Every row gives one point. To make a cloud, some directions were put in groups of two or more. Within a group, all points are equally far from the middle, so they leave a hole (a ring in 2 directions, a hollow ball in 3). The other directions are filled evenly. Then the cloud was stretched, turned, moved and blurred a little. How many holes are there, and how many directions does each take, smallest first?

Cloud:
[[-43  13  31]
 [-58  41  13]
 [  8 -36 -11]
 [-32  21  38]
 [-34 -25  14]
 [-22  42  40]
 [ 55  19  31]
 [-45  52   5]
 [  7  -6  41]
 [-16   1  39]
 [-41  -3  28]
 [-27 -30 -11]
 [-46  49  -1]
 [-23 -10 -24]
 [  0  60  12]
 [-52  47   5]
 [ -4 -40   6]
 [-59   2  13]
 [ 13 -30 -14]]
Holes: 1 (3)

Cloud:
[[-29   9  28  22]
 [ 50  52 -30 -10]
 [ 32  44 -38 -32]
 [ 48  28  23 -10]
 [-46 -29  -1  -4]
 [-14  27 -56  34]
 [ 16  23  27  50]
 [  4   1  29  50]
 [-39  -8 -36  18]
 [-37  26 -58   9]
 [ 12  -8  23  52]
 [-31  -3  29  22]
 [ 18  -6  36 -30]
 [ 20  25 -51 -38]
 [ 26  21  29  49]
 [ 34 -24   3 -10]
 [-41  24 -57   0]
 [-45 -17 -27   6]
 [ 55  46   5   3]
 [ 53  56  -8  26]
 [ 20  12  30 -32]
 [ 49  58 -17  29]
 [ 23  -7  25  51]
 [-41 -24  24  -2]
 [-29  34 -58  17]
 [-34 -33  15 -27]
 [-35  19 -55 -35]
 [-33  12  26   8]
 [ 34  34  11 -28]
 [-35 -11  28  19]]
Holes: 2 (2, 2)

Cloud:
[[-15  -4  41  10 -43   6]
 [ -7   3  -4 -25  16  43]
 [-31  40  11  -7  18  20]
 [ -7  14   1  35 -11 -23]
 [  6 -44 -27 -22  22 -20]
 [-18 -14 -24   2 -38  -9]
 [  1  20 -33 -17  -8  19]
 [ 58  -4  19 -17  21   4]
 [  2  25  24  51 -11  10]
 [-23 -24   2  38 -24  24]
 [ 32   1  14 -31  36 -11]
 [-25 -15 -17 -34 -23  13]
 [ -3 -38  -9  21   0 -21]
 [ 20   0  22 -34  -5 -41]
 [-43 -19  -3  16 -19 -18]
 [  1  -5  17   4  28  52]
 [  7  -2  12  13 -29  46]
 [ 39  46   7 -33 -16 -18]
 [-23  26  16   3  34  22]
 [ 14 -25   4 -40  -2 -41]
 [ 17  -3  35  -3 -50 -13]
 [-16  19 -31  -4  40   5]
 [ 18  35  34 -10 -44   2]
 [ 40  10   6 -25 -35   0]
 [ 22  52  38  -4   1   5]
 [  1  24  -6 -12  41 -23]
 [-10   8 -14 -18  18 -48]
 [-25  22   6  13 -28 -36]
 [-20  17  -7 -49 -13   5]
 [-22  44  25   6 -42  -7]
 [ 20 -37  -4  28   7  -1]
 [ -4  40   1  -6 -12  39]
 [-43 -22 -32   1  -5 -11]
 [ -2  34  13   6 -42  27]
 [ 29  34  16  37  -6   3]
 [ 36  12  11 -38 -14  15]
 [-47 -24   3 -18 -16  -3]
 [ 16 -33  -2   3 -15  36]
 [  2 -39 -28 -30  -5   7]
 [-29 -27 -29  -1 -10 -27]
 [-31   3 -25 -47   0 -34]
 [-27  -3 -24  10 -23 -28]
 [-13  32 -16  24  23  -1]
 [ 28  18  18 -13 -16  39]
 [-27  22   1  19 -43 -16]
 [-18  60   3  11 -17  10]]
Holes: 1 (6)

Cloud (54 x 6):
[[ 15  34  11 -19  15 -48]
 [ 11  -1 -43  -4   3   4]
 [ 14  32  25  -7  23  20]
 [ 12  50  27  14  17  -2]
 [ -7 -33  37 -22  21  -7]
 [-12 -54  -7 -14  13  -6]
 [ 34  13  21  14  39   1]
 [ -4  -4  45 -10 -16  15]
 [ 14   3   9  27 -31 -14]
 [ 17   4  25 -30 -10  -6]
 [  4 -26  18 -19  60 -25]
 [ 16 -21  37  14   3  10]
 [-23 -45  -3 -22   7  -7]
 [  2  19 -33  13  31 -33]
 [ 11 -25  42 -14  17 -18]
 [ -7 -18  39  26  39 -18]
 [-12  29  12  22 -23 -37]
 [ 37  15  12 -22  24  -5]
 [ 22  21  23 -15  50  -5]
 [-11 -33  10 -13   7  36]
 [ 21   0 -29  10 -22   5]
 [ 32  39 -11   5  23 -32]
 [  6   6 -14   0 -41   7]
 [ 14  35 -20  25   0 -15]
 [ 12   7 -42   6  13  -4]
 [  7   8 -10 -25 -29 -12]
 [-35 -13  25  23   7  15]
 [ 15  -6  28  10 -29 -10]
 [ -1   9  31  22  19  31]
 [-30   2  10  -6  14  33]
 [ -5 -26  22   6  59 -35]
 [ 41  18 -12 -16  11 -19]
 [ 29  19   9 -27  17 -37]
 [-42   3  11  18  12   7]
 [ 27  39  -7 -12  19 -32]
 [-16  21 -17  -7  15 -51]
 [  1 -19   1 -27  57  -7]
 [  8 -28  32  11  10  21]
 [ 11  -2   5  19 -38 -12]
 [  6 -40 -26  13  32 -33]
 [-21  -5  19  -1   7  43]
 [ 12 -30 -40 -18   8 -10]
 [ 22   4 -40 -15   6 -13]
 [-22  22 -12  12  12 -50]
 [ 20  23  20 -30  13 -30]
 [ 17   9 -33  24  26 -38]
 [  4   8  49  14  12 -41]
 [ 31  12  15 -25  14   6]
 [  0   0  15   1 -36 -28]
 [-11  40 -15  18  -2 -27]
 [-14 -30 -25 -26  -9  -4]
 [ -3   0  -8   0  57   6]
 [ 10  20 -22  24 -20   2]
 [ 15   3  36 -24  22 -38]]
Holes: 2 (2, 4)

Cloud (79 x 8):
[[  4   5 -12   9 -30 -28 -29 -12]
 [  8 -24  -2   6  29 -31 -33  -6]
 [ -8  -4  19  10  35  34  -1  11]
 [ 14  33  -7 -15 -12  -9  29   9]
 [-17  13 -40  34  26  15   1 -36]
 [ 15  -9 -50  19  32 -14   2 -41]
 [-12 -24   9  -4 -18 -27 -14 -11]
 [ 12 -23 -21  37 -36  -7 -30  -1]
 [  5  18  21   1 -28 -18 -25   6]
 [ 30  11   5  34  18  14  17 -10]
 [ 19  23  60  14   6   6 -17  24]
 [ 43 -11 -16 -10   7 -23 -34  29]
 [ 17  23 -21  22  11 -26 -19 -15]
 [ -3 -10 -18  11  55  12  -6 -43]
 [ 28  34  15   0  11 -21 -14  14]
 [-16   8  41   6 -24 -14  15  -2]
 [ -9   8   1 -10  -7   4 -19 -11]
 [ -6  -6  31  26 -14   8   8  29]
 [ 15  16  45  12  29   2  -3 -13]
 [-16  -8  -7 -14  52   3   1  -1]
 [-35  13 -10  33  26  21  16  11]
 [ 23 -17 -18  33  -9  14  10 -17]
 [ 17   7   8  18 -42 -12  26  -4]
 [-13  26   5  -8   6  26   8 -12]
 [ 12  -7  11  42  15 -12  -6  19]
 [-14   5  -3  30   8  23  -7  30]
 [  9  13  15 -15 -25 -33  55  -7]
 [  5  12  12 -15  -9  -2  39 -42]
 [ 30  13  18 -16 -13  -2  16  -2]
 [ 14  -2   4   8  40  -3  19 -15]
 [-25   2  -5  40  16  15  25 -58]
 [-11   9  24  37  34  18  14  20]
 [ 12  37  -4  16 -13   3  23  15]
 [  6   7 -10   7  24 -37  -2 -32]
 [ 29  14 -18  21  19  24 -32 -16]
 [ -6   8   7   6 -15 -36  11 -28]
 [-14  23  10  44  33   7  15   5]
 [-36   1 -33 -14   5   5  18  -5]
 [-28  15  19  17  -8  33  21 -26]
 [ 36  16   9  15  25  13  33 -11]
 [ 28   2  28  -6 -25  -8  11 -11]
 [ -2 -15  -8   6 -17  13  42 -22]
 [  2  -4  20  34  10 -48  -6   8]
 [  7 -20 -15 -20 -23  -7  16 -23]
 [ -1  -1  14 -21  12  -8 -10  15]
 [ 11  -2 -47  -3 -12 -39  42  -9]
 [  1  18   0  24  39  29 -26  -7]
 [  4 -29 -43  30  29 -13 -35 -10]
 [-19   8 -24  15  13   7  -7  30]
 [ 34  -4 -39  -7  -1 -46   5 -30]
 [ 16  14  25  14  40 -26 -11   2]
 [ -1 -15 -15  -9  27   4 -43 -30]
 [  9  12   8  31 -38  -7  -2 -12]
 [  3  -8  -1  45  25 -17 -39  13]
 [ 24  25  11 -26 -12 -42  46   1]
 [ -2  -8  -4  47  13  28 -53   4]
 [ 26 -13  -2  16  29 -17 -50  11]
 [ -8 -24  -6  -7  24 -20  19 -20]
 [  2  13 -32  19   9 -23  50   8]
 [-17  42   0   5  20 -20  36   7]
 [ -1  14  -6 -15  40  20  16  -8]
 [  0 -12   0  15 -26  16   8  22]
 [  9  21 -17   0  -2   7   6  29]
 [ 21   0  13  17  -5  29   6 -10]
 [ -6   5  24  12   0 -26  48 -22]
 [ 40  26  40  36  -3   0  13  26]
 [-16   5 -35  -4  22 -23  26 -32]
 [ 14  -2 -17  28 -39  -7 -27  11]
 [ 10  14 -12  23  -7 -39  18 -30]
 [-18  26 -16   8   6 -14  16 -27]
 [ 19 -25  -5   6  12  23 -22 -23]
 [ 34  33  19  -1   6   0 -15 -26]
 [  5   8  14   1  21 -16  18 -58]
 [-23   8  14 -12   0  27  42 -23]
 [ -7  11  -4 -15  -7  -3  13 -40]
 [  5  -5   0  20 -14  13  41 -16]
 [-11 -33 -11  40  -2 -16 -38 -30]
 [  3  34  -6  27  38   4  -6  -8]
 [-21 -23 -33 -11  -2  -9   4 -47]]
Holes: 1 (4)

Cloud (106 x 9):
[[  2 -21   0 -22  -9  11 -10  16  28]
 [ -8 -22  -6  13   3  -2  -8  45   7]
 [  9 -39   8   4 -32  -2 -20  21 -30]
 [ 24  19   8 -26  12 -13  13 -18   4]
 [  8  18  23   6  29  15   6  -8  27]
 [-31  12  22  24 -23 -29  -7  -3 -18]
 [-32  13   5  -5   9 -23 -19   8 -11]
 [ -4 -15  10  20 -11  20   5  20  46]
 [ 19  15  21   5 -41  -7  -6   6   1]
 [-23  27  30 -11 -11 -18   8 -11 -12]
 [  5  -5  27  30 -24  18 -25  23  15]
 [ -8  12  14 -25  13 -20  -5 -17 -34]
 [-14 -21 -19   3  31   0 -24   0   6]
 [-37 -25  -7   0   3  20   2  15 -25]
 [  3  12  -7 -36  -6 -19   0   0 -30]
 [ 21 -33   6  18  12  13 -16  39  12]
 [-26 -24 -13 -16   6  -6 -17   0  20]
 [-24  46   7  -5 -29  -1   3 -24   0]
 [  3  20   8 -29  -4  20 -16  -3   6]
 [  3 -42  -9 -17  23  -9  -5   9 -18]
 [ 39  15   6  33 -15 -14  -2   8 -32]
 [ 14  15 -33  -8  14  10 -10  -2  11]
 [ 37  15  -1  13  14 -30  -7  -8 -15]
 [ -4  19 -26 -12   6   3  18  -3   4]
 [ -7  28 -16  -7 -25 -28  -5   8 -10]
 [ 11  48   1  -2   2 -15 -14 -18  20]
 [-15   6  16   6  30  12 -24 -16  19]
 [  7  -2  11  17  -6 -15   7 -12 -48]
 [ 17  -4  17   2  24 -10 -12  25 -21]
 [-18   5  -4 -29 -13  -2 -35   0  -8]
 [ 32   0  -3 -12  11  14 -33  16 -23]
 [ 17  30  19 -18   5 -23  -8 -10 -19]
 [ 28  22   7  21  13  -8 -11  -3 -30]
 [  4  29   2 -32  -3  -1 -13   8  -5]
 [ -8  14   5  -5 -42  -7  13   0 -40]
 [ 28  -1  11   9   2 -27   0   2 -43]
 [-10   9 -13  -9   7 -34  -2  18 -23]
 [-21 -11  -7  22 -35  -3 -36  29 -21]
 [-16 -26  11   6 -30  12 -20 -17 -22]
 [ 44  12  -6 -14  34   8  -3   7 -10]
 [-60 -21   2   5 -38  -3  -2   8 -22]
 [  1 -20 -12   4  18  30 -15  11  44]
 [ 18 -49 -30 -11   4  13 -22  19 -21]
 [  8   2 -27 -34   0   3   3  -3   1]
 [ 15  17 -32  -4  34 -10  -9  -1  -9]
 [  5  -4  13  20 -49  19  -2  21 -15]
 [  5 -14 -14  12  -6 -36  15   5 -25]
 [ 24  32  -1  -4   6 -15 -21 -21  12]
 [ -2 -19  11  34 -12 -22  -7   3  -5]
 [  9  25 -14  -6  24 -18  -6 -31  -4]
 [-19  -7  17   9  -4  12  17 -14  40]
 [-19  11   2   8 -30 -12  16   7 -54]
 [ 19   2  -4  19  -5  -8  19  40 -21]
 [ -2  20 -22 -18  -2 -36  -4   2 -20]
 [-57 -10   1  26 -38  17  -5   3   3]
 [ 26  -4  -5  28 -48 -13  13   1 -17]
 [-50  -3  16  24 -39  24 -11  16   3]
 [ 22  16 -10  -1   5 -15   1  40 -20]
 [-33 -32 -14  23 -21 -12  -9  31 -34]
 [ 31  16   9  21 -35  -8   0  10  16]
 [-19 -11  -5   5  -4 -20  19 -26  -2]
 [-10  15 -12  28 -42   3 -14  16 -35]
 [-24  32  30 -12  12  -5  -5  -9   8]
 [ 39   9 -20  -8  12   6 -11  24  20]
 [ 32   3 -16 -25  38 -14  -6  16 -22]
 [-25  18  -5 -10  10   8   6  -5 -29]
 [ -4  32   8 -35  15  -9  -4 -10 -15]
 [-28 -16  -6  -9  -6  -6  14   5 -46]
 [  9 -34  -3  13   9  -8  -6  44 -23]
 [-21  41  -6   6 -25   6   4 -19   0]
 [  6   4 -10  -1 -13 -15 -33 -10   8]
 [-53 -28   2  -8 -27  11  -3   4 -21]
 [ 19  36  23  25 -35 -13   5   5  -9]
 [  0  34   5  29 -33  -3  -6  15 -32]
 [ 20  10 -25  23  -7   4  19   3  -5]
 [-28   3  26   4 -15 -16  -7  19 -21]
 [-18 -36  -7 -10   2  -3 -36  27 -31]
 [  7  -5 -15 -22   4  23 -24   6 -27]
 [  5   2  -2 -15 -34 -21 -14  14 -44]
 [  6  -1 -35  22 -21 -20  10   9 -42]
 [ 13 -13  10  -4  -8  14 -33  37   2]
 [ 10 -18 -11  13 -38  23   3  38 -10]
 [-56  -7  -2  -4 -25   7  -5  -1  23]
 [ 15 -16  18   5  29  11 -21  24   0]
 [-14  23   2 -21  23  -3  -8 -20 -29]
 [ -5  10  27  20  -9   9  18  21  -4]
 [ 26   0  -4  37 -34   6  -6  -1 -17]
 [-11 -10 -17   6 -22  22  -1 -12  29]
 [ 27   7  -8  17 -20  21  12   3  18]
 [ 23 -18   4   5  -4  12 -36  -4 -19]
 [-19 -23 -21  17  16  24 -14  28  12]
 [-35 -12 -16  18 -17  -9  12  17 -43]
 [-15 -27 -10  -2  16  -9 -15  20 -53]
 [ -5  -5  13   6   2 -15   9 -32 -22]
 [  2 -19  -8  45 -47   5  -9  12   1]
 [ -5 -27   2  12 -20  13  -3  43  20]
 [ 20  18  14  -7  -4  28 -17  10  19]
 [ 29  13   0   6  -1  25  -5 -12  20]
 [ 30  11  -7 -18  32  12  -1   7 -19]
 [-27  -3  -7  -5 -20  -3 -22   2  30]
 [ -7  28   3 -21 -10 -31 -11  -3 -39]
 [-19  -7  -9  20 -55  -3 -20  15 -45]
 [ -5  31  19 -11 -25  -6  16 -21 -14]
 [-36 -10   7  18 -15 -20 -24  14 -31]
 [ -1  -1  13 -26  -4  12 -33 -16   1]
 [  6  39  -3   8   6  11 -16 -10 -10]]
Holes: 3 (2, 3, 4)

Cloud, 103 rows:
[[-23  -6 -14   7  17   3 -39 -37 -11]
 [ 15 -33 -29   3  21  14  26   9 -18]
 [ -5  46 -10 -13  12  -6 -26   2 -34]
 [-24  -2 -26   1  39 -39  18 -17  27]
 [-20 -25  13 -28  -4 -32   9  13 -23]
 [  1  31 -14  -8  -4  31 -41   9 -37]
 [-27  41 -18  27   9 -19 -15 -34   5]
 [-31 -18 -42   3   2  -8  30 -21  34]
 [-22  13  14 -20  21 -49   5 -12   3]
 [  3  23 -32  -3  27   9 -19  14  23]
 [ 27  -5 -14 -19  -2   0  34 -29 -32]
 [  1  -9 -20 -15  15  -9   0  17  40]
 [-24   5  -1 -29   7 -15 -13 -48 -28]
 [ -8  12  17  38   0 -22  23  -1 -24]
 [ 31 -30   9   4   8   5  31  19  12]
 [ 34 -31  17  -9 -15  29   1  -5 -13]
 [ 10  -4 -10 -25  24  18 -33  15 -44]
 [-40  29 -23  19   0   4 -22  10  -4]
 [ 26  22  12  44 -10  11   8  25  21]
 [ -8  36  21  21  -5 -38  -5   1   3]
 [  7  -9   3 -11 -16  -3 -19  16 -38]
 [-39  -3   0 -21  14 -28 -22 -22  19]
 [ -2 -42  -4 -33  37 -19  22   8  -2]
 [  8 -32  19  -3  26 -22  27  19   9]
 [  3   3 -15 -44  12   0 -17  -6 -50]
 [ 27 -32  -7 -19   3  17  31  20   1]
 [-15  41  26  -4 -11 -26 -18 -22  -3]
 [ 13  15  20  34   0 -13 -15 -32 -24]
 [ 15  13 -30  -3  -1  -1  42  -3 -10]
 [-43  -6   1  12  13 -43 -22  13  33]
 [-11  46  -9  15  13  10  20  11   1]
 [  4  33 -18  16 -16  36 -17  -7 -24]
 [ -4 -12 -23 -20  10  33 -22  -7   2]
 [  5   0   8  10  -4 -36  34 -33  15]
 [-19  37   0   8  13 -22  -6 -29  29]
 [ 12 -11  14   8  18 -26 -38  -2   5]
 [-48   9 -24 -11  36 -30 -27 -16  11]
 [  9  19   4   1  -2 -30 -14   3  25]
 [-40  39 -15  -2  14   5  -6  12   0]
 [ 11  -2 -52  25   1  15  10  -8  25]
 [ 15 -11 -19  -2   8  33 -47  25 -16]
 [-11 -33   9   2  -4  -2 -22 -18  18]
 [ 21  40  -8   9   1  15  27  -7 -21]
 [ 10  -5 -38  33 -16  26   0   6   8]
 [-25   3  36   2   2 -32 -21 -13 -26]
 [ 22 -37  -7  14   2   2  22  28 -19]
 [  9 -26  -3  -7  16   9 -60  -6 -21]
 [  6  -1 -21  23 -22  25 -32   4   4]
 [ -3  25  13  13  13  -7 -15   4  41]
 [-29  20  12  24   7  -1  22  13  35]
 [-25   2 -33 -32   5 -10  -7  -3  10]
 [ -2  22  27   8 -18 -25  16 -38 -10]
 [-14  39   2  31   4  17 -15  17 -19]
 [  5   6  -8   5  -4  -7 -14  42  -5]
 [ 30 -12   0 -20  -3  15   6  33   3]
 [ -9 -53  -3 -18   0 -38  21 -19   4]
 [ 30 -32   4  33  -3   0   4 -14  24]
 [ 19 -30 -27 -23  28 -10   5 -25  -1]
 [-42  -7   2  12  -8 -21  -1 -13  35]
 [  8 -11  -6  -9 -31 -10   4  -5   1]
 [-37  -2   6  10  -8 -33 -30 -17   3]
 [  7  14  13  27 -15 -32  17 -32  20]
 [-10 -10 -12  -1  42   3 -29  21 -11]
 [-18  45 -14  12  -9  -3 -36 -32 -20]
 [ 17  12  -3   9   0   8   4 -42 -43]
 [  0 -13 -21 -26   2  24 -12   6  12]
 [  0   7 -39  28 -15  18  14   1  -2]
 [-17 -26 -10   7   9 -56  18   9  28]
 [  3 -46 -17  12  -3  -8 -22 -19   6]
 [-18  10  13   3 -15 -17 -18 -38  16]
 [ -4  -4 -16  18 -29   6 -11   8   1]
 [ 11  15  22  12  -2  -5  47   9  -3]
 [-31   7  -8  -3  26 -40   5   2  44]
 [-13 -14 -39  13 -16  -5  -8   4   3]
 [  0   0  17   6  20  -9  50   7  -1]
 [  2   0  -1 -12  35 -26  21 -19  -9]
 [-21  16   9   4  -1 -11 -28  15  29]
 [ 17  21  25   8 -19  19  24  -6 -13]
 [ -5  -7  27 -20  14  11 -23  15  -5]
 [ 25  28 -19  17   1  31  23   0  -3]
 [-17  -3   3  36  22 -22   8 -19 -13]
 [ -8  30  26  30  -8 -39  -2 -20   3]
 [  3  14 -13   5  -5 -17 -44  10   5]
 [ -2   9 -25 -12 -12   0   4 -42 -33]
 [ -3 -20 -16 -22 -10 -25  39 -26  -4]
 [  1 -13  11  -8   5   8 -21  38  12]
 [ -2   5 -35  10  14 -30  25 -13  -7]
 [ -1 -14 -22  28 -27 -10   4  -8  18]
 [ -9  25  23  11   9 -11 -22  16 -39]
 [  0   1 -23  11 -23   5   1  -9 -31]
 [ 19  14  20 -19  13  11 -10  29  -4]
 [-29  24 -33  17  29 -34  -4  -6  20]
 [ -3  -5 -44  23 -18   7  -3  -7   6]
 [ 17  24 -16  41   3   5 -10  30  22]
 [-32  13   1 -28  22 -20 -22 -34 -34]
 [ 19  -7 -21 -28  20   1   1   9 -42]
 [-22  41  -5   6   8 -31  30 -18   8]
 [ -8  17  15  -7  28  11 -22 -17   0]
 [ -4 -13   8 -14 -12  20   4  15  -4]
 [-38  16   7   2 -12 -14  -3   7  18]
 [ 11   6 -18  -6  32 -21  -8 -27  -7]
 [-19  21 -16 -22  11   7 -31   0  18]
 [-24  11  -7  21   6 -33  -7  34  33]]
Holes: 3 (2, 3, 3)
